Rows are points. The points of each table are mixes of a few directions, plus a little noise. Count the directions of each table, and those that both share. Where both have some left over, give the other angles between the two spaces (their principal angles), to ten degrees, smallest first.

First, 6 rows:
[[22, 2, -74],
[-16, -1, 54],
[-5, 0, 16],
[16, 1, -54],
[-9, -1, 29],
[-8, -1, 28]]
Second:
[[-13, 50, 6],
[-11, 44, 6],
[10, -42, -5],
[13, -52, -7]]
Directions: first 1, second 1, shared 0; angles 80

First, 9 rows:
[[-6, 16, -17, 46, 19, -44, -67, 18],
[-18, 22, -56, -5, -33, -1, 35, 33],
[-26, -20, -2, -12, -18, -10, 75, 71],
[-2, -4, 19, 14, 9, -17, -14, -9],
[20, 13, 30, -8, 18, 11, 15, 1],
[7, -34, 20, -35, -8, 40, 19, -34],
[-24, 34, -13, 27, -20, -44, 23, 6],
[34, -7, 7, -24, 17, 48, -36, -42],
[16, -19, 13, -4, 15, 19, -50, -44]]
Second, 9 rows:
[[-6, -17, -23, -5, 20, -9, -43, -34],
[31, -4, 22, 2, -13, 9, 48, 24],
[-33, -3, -23, -34, 22, 4, -37, -76],
[58, -31, -39, 3, 6, 26, -43, -1],
[-49, 32, 15, 32, -9, -32, -7, 46],
[5, -14, -18, -22, 14, 11, -18, -45],
[18, -29, 21, 3, 10, -24, 29, -9],
[-23, 32, 23, 30, -21, -15, 20, 63],
[0, 36, 22, -6, -30, 30, 51, 32]]
Directions: first 5, second 4, shared 2; angles 40, 60

First:
[[-59, 3, -25, -63, 65, -36, 35, -51, -24, -32, 8],
[-39, -18, -17, -34, 44, -23, 33, -26, 1, -5, -5],
[10, -2, 15, -5, -48, 6, -8, -9, 12, 10, 26],
[17, 20, 11, 5, -29, 10, -21, 1, -7, -7, 17],
[25, -10, -4, 52, 21, 16, -7, 50, 8, 17, -48],
[67, 28, 31, 57, -82, 40, -57, 43, 3, 11, 12],
[-18, -35, -10, -4, 27, -10, 29, 1, 20, 17, -20],
[-3, 14, 0, -10, 1, -3, -6, -9, -11, -12, 10]]
Second:
[[-22, 28, -43, -47, -34, 15, 18, 1, -45, 29, -9],
[16, 27, 33, 38, 17, -14, -29, 21, -3, 5, 22],
[17, 0, 31, 5, 8, -27, 8, -2, 8, 37, -33],
[-5, 12, 1, -21, -11, -31, 19, -2, -1, 61, -45],
[-41, 3, -21, -12, -18, 2, 11, -58, -54, -72, 70],
[38, -7, 20, -11, 4, 18, 9, 13, -5, 26, -38],
[14, 5, 5, -9, 0, -11, 6, 24, 19, 59, -51],
[4, -31, -4, 40, 28, 11, -30, 35, 79, -27, 5],
[22, -8, 28, 28, 20, 3, -15, 7, 13, -18, 11],
[-4, -30, -7, 21, 15, 12, -13, 4, 42, -43, 18],
[-39, 1, -43, -32, -27, 22, 17, -43, -51, -55, 49]]
Directions: first 3, second 5, shared 0; angles 30, 30, 90

First:
[[-35, 34, -24, -6, 3, 12, 54, -12, -22, 1, -27, -10, -13, 43],
[-37, -23, -10, 2, 29, -26, 41, -5, -1, -35, 15, -2, 21, 3],
[1, 3, 3, 7, 22, 1, 2, 15, 12, -2, 2, 6, 6, -10],
[86, -36, -1, 10, -67, 23, -135, -27, -2, 14, -13, 67, -39, -41],
[24, -22, 30, -14, -32, -12, -32, -3, 5, 11, 27, -29, 12, -21],
[53, -42, 14, -5, -36, -1, -84, -7, 14, 6, 17, 21, -2, -42],
[-17, 29, -6, -7, 31, 11, 33, 24, 13, 13, -10, -14, 3, 10],
[-33, 7, -2, -11, -1, -10, 48, -12, -15, -7, 3, -32, 9, 27],
[-16, -5, 8, 22, 22, -19, 22, 0, -6, -23, 13, 2, 11, 0],
[-16, 72, 28, 72, 27, -7, 52, 7, -40, -8, -8, -3, -17, 39],
[-8, -16, -41, -70, 4, 27, 0, 14, 39, 26, -17, -9, 8, -8]]
Second (8 x 14):
[[-1, 44, 11, 2, 27, 15, 25, 31, 12, 27, -6, -18, -4, 8],
[0, 23, 7, -2, 16, 7, 15, 17, 7, 15, -1, -12, -2, 3],
[0, 30, 13, -35, 41, 7, 42, 31, 24, 29, 6, -35, -5, 4],
[1, -53, -11, -32, -16, -21, -11, -32, 1, -23, 16, 4, 5, -10],
[2, -119, -27, -46, -51, -44, -40, -73, -11, -58, 28, 24, 12, -22],
[-3, 52, -3, 109, -30, 28, -43, 6, -36, -2, -39, 47, -3, 12],
[-1, 53, 10, 38, 12, 22, 5, 28, -4, 20, -17, 1, -6, 9],
[1, -26, -2, -34, 3, -11, 7, -9, 8, -6, 13, -10, 2, -6]]
Directions: first 5, second 2, shared 1; angles 30

First:
[[27, 15, 7, 5, 3, 19, -8, -1, -21, -28, -49, 5, -36, 40, 10, 9, 30, 9, 19, -2],
[14, 49, 2, -15, -9, -9, 10, -10, 18, 7, -10, 1, 20, 15, 6, -17, 22, 0, 26, 5],
[40, 20, -26, -41, 20, 27, -35, 9, -18, -35, 3, 37, -26, 10, -4, 12, -1, 4, 42, 6],
[48, 74, -15, -48, 5, 9, -13, -4, 7, -18, -11, 28, 3, 27, 4, -11, 25, 4, 63, 11],
[28, 16, 0, -46, 13, 24, 9, 13, -16, -30, 1, 18, -47, 1, -13, -1, -24, -4, 75, 42],
[-63, -72, 14, 57, -11, -26, 16, -1, 10, 38, 26, -35, 29, -37, -2, 4, -23, -6, -86, -21],
[-38, -38, -12, 33, -4, -22, -15, -4, 17, 32, 35, -10, 49, -30, 3, 5, -7, -3, -76, -34],
[-57, -64, 31, 56, -15, -21, 37, -2, 4, 32, 4, -44, 8, -25, -2, -1, -20, -6, -62, -4]]
Second, 9 rows:
[[-40, 58, -60, 70, 27, -37, -39, -24, 44, 30, -48, -36, -18, 52, 85, 51, 3, -38, -36, -5],
[3, 7, 22, 9, -10, 14, -31, 19, -17, -31, 3, 43, -56, -28, -4, -19, -41, 12, 55, 7],
[-34, -50, 25, 26, 14, 22, 64, -1, -7, 37, -29, -57, 2, 32, -7, 21, -14, -28, -28, 20],
[15, -11, -1, -25, -4, 10, -6, -2, 0, 13, 29, 15, 65, -7, -25, -11, 25, 11, -31, -33],
[36, -4, -5, -42, 7, 37, -20, 5, -15, -2, 22, 37, 50, 6, -32, -5, 22, 11, -4, -30],
[41, 15, -14, -57, -4, -18, 14, -4, -5, -32, 14, 2, -3, -6, -13, -9, 34, 19, 25, 18],
[-15, -47, 28, 0, 7, 16, 69, 1, -14, 19, -18, -48, -3, 19, -19, 10, -5, -15, -10, 29],
[-4, 41, -2, 29, -18, -14, -74, 10, 6, -30, 11, 59, -48, -40, 23, -20, -37, 16, 42, -15],
[-3, -8, 9, -9, -19, -32, 22, -5, 8, -1, 19, -14, 12, -26, -9, -17, 12, 11, -10, 6]]
Directions: first 4, second 5, shared 2; angles 60, 60
